Each row of a before or after table is a point. One or more steps were done to the points. Then noise was added and the rows were shuffled. The steps act on columns, c1 being the first. Write out the steps. A step turns or swaps two columns, mirrors them in a line or flattens them onto one, adds a multiple of one to another, or multiplies or shifts one. Angles are multiples of 10 degrees, from the lower column toward the higher: turns from -170 to 170, lines from 10 to 170 but not 90. Use the fewest steps. Two steps may share a column if one is a turn and the other turns, adds or multiplies; they go together, in the order done. Otherwise the lowest column goes first.
In the rows, zero is written as 128.

Before (11 x 3)
[[116  68  73]
 [112 135 154]
 [136  85  76]
 [152 137  74]
 [ 94 103  82]
 [ 96 146 147]
 [119 119  85]
 [ 95 188 141]
 [140  66  73]
 [ 95 140 153]
 [100 165 145]]
After (11 x 3)
[[126 140 173]
 [138 154 182]
 [115 186 114]
 [123  89 181]
 [117 166 110]
 [116 162 105]
 [117 125 174]
 [133  87 186]
 [116 208 115]
 [131 101 180]
 [123 156 102]]
Steps: multiply c1 by 0.4; shift c2 by 20; multiply c3 by -1

Before (9 x 9)
[[132  93  56 160 128 148 186 123 130]
 [140 206 115  71 147 127 123 169 133]
 [138 140 140 150 124 100 148 137 166]
 [124 169 139 114 119 158 171   8 153]
 [142 131  80 127  59 151 144 126 128]
 [158 114  70 123  94 106 123  53 104]
 [119 175 143 103  91 176 137 132  87]
 [169 157  94 147 114 145 150 113 122]
 [128 163 124 145  93 122  47 148 147]]
After (9 x 9)
[[100 157 107 147 161 145 151 158 120]
 [ 59 131 117 127 117 151 144 175 122]
 [142 206 167  71 144 127 123 148 120]
 [126  93 112 159 131 148 186 198 124]
 [ 97 163 148 146 111 122  47 135 111]
 [126 140 139 151 124  99 148 117  88]
 [ 84 113  43 123 150 107 122 172 141]
 [ 90 174 134 104 121 176 136 114 170]
 [125 170  11 112 113 159 171  96 106]]
Steps: turn c1 and c9 by -160 degrees; turn c1 and c5 by -70 degrees; turn c3 and c8 by -80 degrees

Before (10 x 14)
[[144 125  97 153 121 153 133 161 153 147 120 102 106 138]
 [131 143 129 122  94 156 199 154 153 140 134  77 142 152]
 [161  96  86 141 121 154 125 156 103 160 116 144 136  64]
 [152  88  89  86  86 164 112 122 108 131 150 132  94 117]
 [144 106 124 150 137 170 115 159  98  53 145  96 137 130]
 [ 21 136  85 140 222 154 109 164 122 161 152 122 125 149]
 [129 131 104 155  85 163 130 153 141  88 156 140 143 131]
 [154 130 131 146  86 151 126 169 102 144 138 132 108  99]
 [156 137  84 122 115 125 136 135 102 145 155 109 112 144]
 [159 134 143 146  88 147 116  72 105 165 159 137 117 127]]
After (10 x 14)
[[ 26 145  83 136 222 152 111  98  86 178 153 123 126 148]
 [146 119 124 151 127 175 118  92  57   9 145  94 137 132]
 [155  89  90  83 102 164 108 121  69 130 147 132  93 119]
 [126 152 131 121  97 158 198 104 104 144 128  81 141 152]
 [161 110 144 148  80 145 113 180  65 188 164 141 119 128]
 [151 145 130 145  74 146 127  88  65 154 137 129 103 101]
 [160 107  87 137 112 150 124  91  61 185 113 143 136  60]
 [147 136 101 149 106 148 135  96 115 157 118 106 110 138]
 [131 140 110 156  70 161 132 106 105  65 155 137 144 127]
 [158 140  82 121 119 127 135 129  63 159 156 106 113 139]]
Steps: mirror c2 and c8 in the line at 10 degrees; add -0.5 times c4 to c5; shift c9 by -40; multiply c10 by 1.6

Before (11 x 24)
[[143  98 112 122  95 105 117 141 114 123  59  90 114 136 131 134 121 142
  164 110  96 144 123 144]
 [163 150 100 122 181 138 128 129  82 125 131 142 112 120 109 157 157 107
  139 117 157 130 158  79]
 [159 101 144 120 147 112  96 141 132 144 120 102 130 151 147 139 109 129
  112 116  94 142 133 145]
 [172  86 105 137 113  86 117 126  99 129 111 138 155 150 123 154 122 143
  144 113  96 126 125 132]
 [143 116 102 118 115 184  86 118 162 112 106 121 138 143 118  96  68 139
  145 148  77 144 143 165]
 [143 100 113 122  96 162  53 106 163 123 115 118 120 145 158  99 106 147
  130 198  79 127 162 151]
 [183 112 133 125 181 136 150 104 114 133 128 135 118 126 106 127 165 113
  186 124 130 122 167  84]
 [164  83 105 147 124 154  74  96 172 147  85 115 139 151 141 112 106 136
  137 160 129 149 124 139]
 [169 114 119 112 204 120 146  92 100 101 106 136 117 122 114 171 148 128
  134 141 126 131 154 105]
 [148 105 133 128 105 115 103  98 124 133 117 117 116 154 118 178 131 145
  150 103 103 157 128 144]
 [190 146 116 138 164 113 143 107 122  83 127 117 102 114 100 142 142  99
  154 120 132 117 134  75]]
After (11 x 24)
[[ 95  99 143 117 145 115  75 112 132 121 118  98 132 151 146 136 119 127
  113 120  98 143 133 144]
 [ 95 117 118 112 208 121 156 173  99 159 109 135 115 124 111 170 143 131
  132 141 127 129 152 103]
 [115  98 111 123  94 159   6 154 169 135 115 118 126 144 161  98  62 150
  131 203  78 126 162 156]
 [ 95 148 100 121 176 139 124 138  82 135 131 146 145 118 109 152 168 106
  143 118 156 132 163  78]
 [ 74 110 131 121 184 136 164 169 110 127 126 134 123 124 107 127 168 112
  184 124 130 120 164  86]
 [ 79 143 119 140 171 111 149 172 122 184 129 114 141 112 103 140 151  97
  158 119 133 118 135  74]
 [ 85  81 103 152 122 152  37 153 175 119  85 115 103 153 142 113  83 138
  135 158 128 149 124 142]
 [118 113 103 118 117 187  59 127 164 149 106 120 118 143 119  96  53 140
  142 148  77 145 141 165]
 [ 85  83 107 138 111  85 110 112 100 137 113 138 103 153 121 157 132 144
  147 119  94 129 122 134]
 [105 105 132 130 110 111  90 171 130 127 123 119 124 155 122 182 150 147
  149 103  98 159 133 142]
 [115  95 109 123  93 104 109 120 117 134  60  89 145 137 128 130 133 141
  167 107  97 143 124 143]]
Steps: turn c1 and c10 by 170 degrees; multiply c7 by 1.6; turn c8 and c13 by 150 degrees; multiply c8 by 1.3; add -0.7 times c20 to c17

Before (14 x 64)
[[152 158  93 123  83 126 114 140  65 115 160  98  93 141 129 165 174 108
   88 147 192 155 153  63 103  83  96  99  92 127 118 147 115  99 133 163
  115  42 163 158 135 103 135 131 113 172 159 119 146  54 120 111 143 162
  109  76  90 159 115 128  88 131 142  76]
 [179 123 146  85 157  84 103 105 132 138 145 163 141 126 123 187 122 140
  173 113 160 120 146 141 151 123  82 180 164 129  26 123 133 134  97 147
  137 158  82 137  97  73 155 137 110 127 122 125  80 133  78  55  81 185
  160 161 131 109  80  98 149 178 165 164]
 [178 132 130 161 119 136 108 175  91  77 176 140 157 140  70 131 129 100
   82  77  85 154 139 140 170 159 121 121 115 169 162 146 161 163 143  73
  182 156 118 143 127 156 129 137 166  48 104 131 188 190 190 132 154  97
  107 108 127 113  86 156 145 112 164 127]
 [149 144 168 158 120 148 108 157 112  85 147 139 189  99  85 158 110  81
  129  89 169 141 108 113 140 154 154 147 143 164 162 103 184 162 145  98
  151 146 102 137 138 180 164 113 148 107  83 121 191 155 166 140 167  76
  157  98 162  93 105 125 144 161 146 130]
 [169 107 188 154 135 142  68 129 157  93 178 103 164 133 109 110 123 110
  134  95  99 142 118 130 113 188 128 122 134 181 165 155 182 127 163  94
  163 148 145 130 151 150 156  80 158  51  91 128 189 159 169  67 155 122
  144 101 198  77 105 133 144 159 145 124]
 [164 139 167  92 133  39 100 156 118 120 119 142 138  85 180 186 136 160
  154 164 143 134 116 128 149 122 108 161 136 168  49 111 128 187 173 142
  135 113 101 147 109  69 125 128 133 101 116 110  95 117 111  64  74 149
  154 172 102 156  90 106 164 195 193 114]
 [188  96 201  81 150 123 100 106 100 135 104 166 180  87 174 163 115 172
  141 163 137 117 111 162 144 109 122 146 161 123  53 108 146 121 131 123
  103 175  87 124 104  67 151 129  76  98 151 169 125 150 114  69  86 163
  150 153 138 126  85 122 157 157 139  96]
 [143 134  87 107 113 118 103 163  88 107 187 154  78 110 153 147 136 128
  106 156 164 130 150  42 105  42  81 115  71  84 150 147  94 103 110 157
  121  48 135  99  91  88 108 120 115 151  96  77 171  45 113  96 109 110
  149  96 102 136  78  97 104 126 131  77]
 [159 119 172 148  82 151  89 151 115  45 160 147 189 121  68  99 135  69
   93 118 122 133 117 146 148 180 163 149 112 179 132 180 134 165 146 127
  146 159 120  89 142 151 144  95 190  78 104 132 175 166 128 124 168 108
  124 149 156 119 108 106 161 127 168 130]
 [115 149 222 183 116 185  81 155 114  91 169 118 206 169  87 140 141  86
  127 116 119 160 162 162 175 189 158 126 103 171 176 149 161 155 123  70
  167 139  95 122 130 155 138  98 165  53 121 118 183 184 140  92 135  61
  132 103 152 107 103 124 117 145 164 135]
 [165 132 152 132 173  86  98 123  95 137  90 149 109  88 137 157 148 139
  193 151 164 106  80 161 148 105  80 133 166 141  99 138 124 142 124 124
  126 135  62 127 122  90 116  89 152 118 119 159  96 116 118  66  73 190
  162 184 147 117  70 120 121 188 102 108]
 [156 123 151  82 172  61 128  88  91 183  85 149 114  89 174 174 129 130
  174 188 109  91 119 133 173 166  63 162 133 140  70 149 139 146  99 149
  125 146 112 159 109  75 144 117  68 161  99 148  85 132 124  88  88 154
  206 160 132 132 119  70 150 163 114 119]
 [129 176 105  94  98 123 117 159  75 137 156 129  86 129 146 175 116 135
  151 164 137 149 166  48 111  42  38 143  89 132 164 155 122  62 144 190
  132  79 149  85  95  89 141 122 134 181 161 103 153  45 132 147 141 148
  118  91 109 203 102 138 117 145 142 105]
 [100 137  87  92  76 171  97 146  89 115 150  93  86 116 177 161 151 130
  127 112 142 130 169  85  66  61  73 134  71 150 162 147  96 101 127 123
   98  69 171 113 102 143 119 159 119 191 140 103 169  58 122 146 132 139
  130 117  71 136  75 130  98 104 172 111]]
After (14 x 64)
[[142 109  92 105 112 117 103 162  88 111 180 150  78 112 150 144 137 126
  137 156 164 131 154  41 103  43  82 140  69  59 144 139  90 102 106 158
  119  48 135  94  87  98  99 117 108 145  95  74 170  40 112 100 100 110
  147  93 104 137  84  98 104 126 127  79]
 [176  79 132 160 116 137 106 175  87  81 176 143 154 138  73 127 132 100
  145  79  84 151 140 144 171 162 125 118 116 188 163 146 158 164 140  80
  182 154 114 142 124 156 131 140 148  51 103 132 190 184 194 133 154 106
  107 112 129 111  84 155 149 113 168 128]
 [155  84  91 125  83 123 115 139  71 114 158 100  92 139 129 163 170 105
  119 146 192 156 155  64 106  84  92 131  95 131 121 146 114 101 132 166
  116  42 161 155 137 111 137 128  97 169 158 120 146  55 125 117 143 160
  113  67  95 156 116 128  84 126 143  85]
 [179 174 145  90 157  78 102 105 129 138 148 170 141 125 120 186 121 143
  110 110 155 121 148 143 146 127  83 150 164 128  18 121 133 130  92 146
  131 156  85 134  95  68 157 140 123 122 121 124  80 129  79  56  78 183
  162 158 134 106  83  97 143 175 167 165]
 [123 127 106  95  94 120 119 156  74 142 161 126  76 130 147 173 115 135
   80 158 139 145 171  47 115  39  38 140  88 131 164 153 118  60 145 195
  131  75 149  85  99  91 137 120 130 177 162 101 155  45 132 146 138 150
  120  91 113 202 104 134 113 143 139 109]
 [161 174 148 132 177  91 105 116  95 137  95 151 109  83 130 156 141 146
   96 152 159 110  82 159 151 102  80 140 162 154 101 140 124 144 117 128
  125 139  62 134 120  92 119  83 164 122 117 161  95 115 121  63  73 185
  164 177 150 118  72 121 118 189 105 104]
 [183 174 205  88 150 121 106 103 102 133 106 164 179  86 177 166 115 172
  156 165 136 116 112 165 137 110 120 148 154 124  57 105 146 118 127 121
  111 173  88 128 100  71 150 127  80  99 148 167 124 152 114  78  82 164
  153 152 133 128  84 115 155 150 139  98]
 [145 117 168 160 118 145 111 156 114  83 150 142 186 107  84 157 112  80
  112  87 173 137 109 109 144 149 153 110 145 183 161  99 186 156 144  90
  155 152 100 138 138 170 163 116 141 107  84 124 192 157 165 138 175  75
  159 103 164  89 109 128 145 165 146 124]
 [156 192 145  78 179  66 128  90  93 179  82 147 111  87 177 167 126 133
  114 180 103  89 123 137 169 167  61 148 135 145  78 149 141 143 101 149
  125 145 105 159 114  70 139 116  87 159 100 151  86 134 126  81  87 153
  199 159 132 136 120  68 147 166 117 117]
 [166 131 187 151 137 139  63 134 156  96 175 108 166 135 109 112 132 108
  141  97  97 139 120 127 111 186 131 120 136 213 164 157 178 134 167  88
  161 150 149 130 148 154 158  86 160  50  92 130 191 163 164  66 151 126
  138  97 196  73 105 135 142 158 143 127]
 [113 105 230 179 120 189  78 165 111  90 168 116 207 169  86 145 140  82
  111 113 119 165 164 157 174 189 159 116 100 194 174 144 164 153 128  69
  165 138  96 123 132 157 144  98 155  50 119 112 180 185 140  96 137  60
  133 106 145 103  98 118 121 148 162 134]
 [156  85 176 145  80 143  87 146 116  44 152 156 187 118  67  98 132  70
  153 121 128 133 119 151 151 176 169 123 112 209 132 179 138 161 147 125
  145 157 118  89 142 136 147  95 178  74 102 136 182 170 129 122 171 108
  123 147 155 120 106  97 164 126 165 134]
 [ 98 117  83  90  77 168  93 148  89 118 143  90  87 111 174 163 146 130
  117 113 141 130 167  84  66  65  70 127  67 162 170 147 101 101 131 116
   94  66 171 109 101 138 115 158 112 194 139 101 166  54 119 147 136 137
  129 120  75 133  70 125  97 107 169 117]
 [164 146 167  84 130  40  99 149 117 121 118 145 141  84 183 188 140 161
  106 166 146 138 118 131 145 120 112 147 134 198  53 118 130 186 172 143
  136 113 105 146 107  67 121 125 141  97 117 112  93 113 110  73  73 153
  159 169 101 155  86 104 163 188 190 114]]
Steps: turn c2 and c19 by -120 degrees; turn c2 and c45 by 20 degrees; flatten c28 and c42 onto the line at 110 degrees; multiply c30 by 1.6

Before (12 x 64)
[[104 148  86 110 137 114  41  72  90 119 183 131  77 152 110 157 124 131
  112  98 162 123  68 112 172  99 137 149 153 150  88 114 106  85 172 111
   96 176 103  89  79 180 106  98 124  92 145 118 132 130 146  84 144 119
  154 157 107 121 141 116  86  64  75 143]
 [154 113 187 175 113 160 135 130 224 115 102 137 137 143 113 119 184 173
  185 133 115 148 107 109 122 106 129 114 125 116 165 131 145 157 141 146
  139 170 147 148 107  86 145 112  71 130 174 122  59  87 102 179 141 103
  121 114 124 130 180 129 195 170 102 153]
 [148 111 128 113 132 139 111 141 167  59 129 144  35  94 111 146 167 159
  177  48 159 130 130 105 113 128  79 128  90 102 203  72 111 107 118 129
  178 142 110 128 136  96 187  86  97  94 183 166 127 154 114 112 131 106
  177 169 164 165 184 163 109 174  60  95]
 [180  80  76 130 154 135  88 130 115 129 160  96 105 100 123 114 116 113
  120  86 174 134 128  72 133 147 127  69 133 176 123 165 112  84 109 163
  121 146 163 111 136 132 152 124 110 107 177 124 126 155 147 140  99  95
  207  93  93 139 150 168 104 194 110 159]
 [132  69 178 115 111 109  94 163 124  86  72 122 102 161 113  99 115 146
   97 123 125 188 119 112 133 114 101 126 169 146  75 124 111 104 108 146
   73 132  98 110 113 133 104 193 117 143  88 139 224  64 112 195 128 129
  150 120 123 105  94 137 105 104 149  80]
 [164  87 120 147 117 157 120 150  77 164 136  85 145  94 106  89 172 103
  131 129 118 125 131  35 196 118  93 118 138 124 117  96 170 112  56 128
   90 141  70 127 109  92 124 141 135 128  78 139 143 141 148 189 167 102
  137 128  66 100  86 150 132 118 156 172]
 [148 102  74 132 124 142  94 113 109 161 155  54 108 150 181  85 129  79
   69 201  70 143  98 102 130 110 107 114 132 187  99 118 185 138 123 106
  121 177 153  87  88 133  74 152 124  93 101 129 147 147  85 163  86  99
  167 228 131 144 154 172 150 138 123  71]
 [142 138 104 132 171 178 129 172 121  43 117 103 121 118 100 131 195 108
  164  85 135 157  59 133 142 133 137 150 148 179 149 175 171 133 124 119
  156 120  61 151 134 137 109 141 131  51 117 164 149  59  78  97 152 127
  147  78  84 170 139 133  74 109 121 157]
 [ 76 160 120 148 118 105 114 141 163 100 115 108  74 100 113  94 136 180
  124 108 163 121 144 125 127 154 160 133 164 146 111 150 123 139 130  78
  183 151 110 191 100  72 108 231  69 143  90 156  72 111 100 122  81  78
  166 114 187 101  85 200 169 117 133 124]
 [ 95  82 163  92 133 143 110  94 137 161  97  92 160 142 176 125  94 186
  140 128 182 114  95  85 113  78 115 182 150 101 168 131 112  89  83  86
  123 153 163 113 103 110 141  99 135  79  68 111 102 103 140  86 140  44
  120 151 125 215  91 130  41 145 119 142]
 [170  92 145 133 170 100 120 131  96 190 167 174  83 145 121 144 194 150
  140  86 111 135 127 124 137  98  98  96 120 157 157 135 141  93  55 139
  150 106 100 188 111  55  93  87 135  84 105 107 107 137  86 117 122  99
  137  87 159 173  98 123 173 139 114  92]
 [180 109 168 112 132 113 130 122 133  85 120 186 176 168 180  92  48 226
  142 155 106 132  85  60 188 105 170 113 197 163  99 131 148  51 111 108
  169 117  94 147  83 151 142 105 131 144 151 107 115  92 166 125 131  73
  169 131 119 130 102 192  72 124 120 124]]
After (12 x 64)
[[143 137 141 132 171 178 129 171 122  42 162 102 122 117 100 130 194 107
  145  86 135 157  58 133 143 132 137 151 148 180 148 176 171 134 125 119
  156 120  61 150 135 137 111 141 132   2 117 164 149  80  79  97 151 105
  146  80  84 170 132 132  73 108 121 157]
 [ 75 160 175 148 118 105 115 140 162 100 122 107  75 100 113  94 135 179
  141 107 164 122 144 124 126 154 159 133 165 146 110 151 122 139 130  79
  183 152 111 192 100  73 108 230  70  94  90 155  72 116  99 121  82 159
  166 115 186 100  93 201 169 118 133 124]
 [170  92 145 132 171 100 121 130  96 190 147 174  82 145 122 146 194 149
   92  85 110 133 128 125 138  97  98  97 120 157 157 134 141  92  54 139
  150 107 100 188 110  56  94  87 135  34 106 108 107 135  86 116 122 165
  136  87 158 172 110 123 173 138 114  92]
 [ 95  82 183  92 133 143 111  95 136 161 135  92 161 143 177 125  93 186
  162 128 182 115  94  85 113  79 116 182 150 101 169 131 111  89  83  87
  123 153 165 112 103 110 142  99 134  29  68 111 102 110 139  85 139 209
  120 151 125 214 118 130  41 146 118 144]
 [181  79 183 131 153 135  88 128 114 130 126  97 105 101 122 114 117 114
   94  86 174 134 129  72 133 146 127  68 133 176 122 165 112  85 108 162
  122 146 164 112 136 134 152 123 110  57 176 125 125 147 148 140  99  93
  208  93  92 139 139 168 103 194 110 158]
 [147 111 147 112 132 139 110 141 168  59 177 145  35  93 111 147 167 158
  136  49 159 130 130 106 112 129  79 128  90 101 203  72 110 107 119 129
  177 142 110 128 137  97 188  86  97  44 183 167 128 146 116 112 131 119
  176 168 165 165 184 164 110 175  59  95]
 [164  88 156 147 117 157 121 150  75 165 132  85 145  93 106  90 172 103
  120 129 119 126 131  35 196 119  93 117 138 123 117  96 169 112  55 129
   91 141  69 127 110  92 124 141 136  78  78 140 142 138 149 189 166 149
  136 128  66 100  89 150 131 117 157 172]
 [103 148 156 110 137 114  41  72  90 118 121 131  77 152 110 156 124 130
   72  99 162 124  67 113 173 100 138 149 152 150  87 114 105  84 172 112
   96 177 103  89  79 181 106  98 123  41 145 119 133 129 146  83 143  94
  154 156 107 121 129 116  86  63  74 143]
 [132  70 103 115 111 109  95 164 123  85  87 122 101 161 113 100 115 147
  177 122 125 188 119 113 134 114 100 127 169 146  74 124 111 104 109 146
   73 132 100 110 114 132 104 192 118  94  88 138 223  82 112 195 128 180
  149 120 124 106 111 136 106 104 150  81]
 [154 112 120 174 113 159 134 131 224 115 180 138 137 143 113 119 185 172
  163 132 116 148 107 108 121 105 129 114 125 115 166 132 145 157 142 146
  138 170 147 149 107  86 144 111  72  79 176 122  60  99 102 179 141 171
  121 113 124 131 198 129 194 171 102 154]
 [148 102 180 132 124 141  93 112 110 160  75  55 109 149 181  85 129  79
   91 200  70 143  97 102 129 109 106 115 132 187  99 117 185 138 123 105
  122 177 154  88  88 132  74 151 124  43 100 129 147 141  84 163  87  89
  168 228 131 145 141 172 149 137 122  71]
 [179 108 155 112 133 112 131 123 133  86 141 184 176 168 180  92  49 226
  138 155 106 133  86  60 186 105 169 112 198 162  99 132 149  52 111 108
  169 117  95 148  84 151 141 105 131  94 151 106 114 103 166 126 131 194
  170 130 119 131 125 191  72 123 119 123]]
Steps: turn c3 and c54 by 120 degrees; turn c54 and c59 by 20 degrees; turn c11 and c19 by -80 degrees; shift c46 by -50; multiply c50 by 0.7
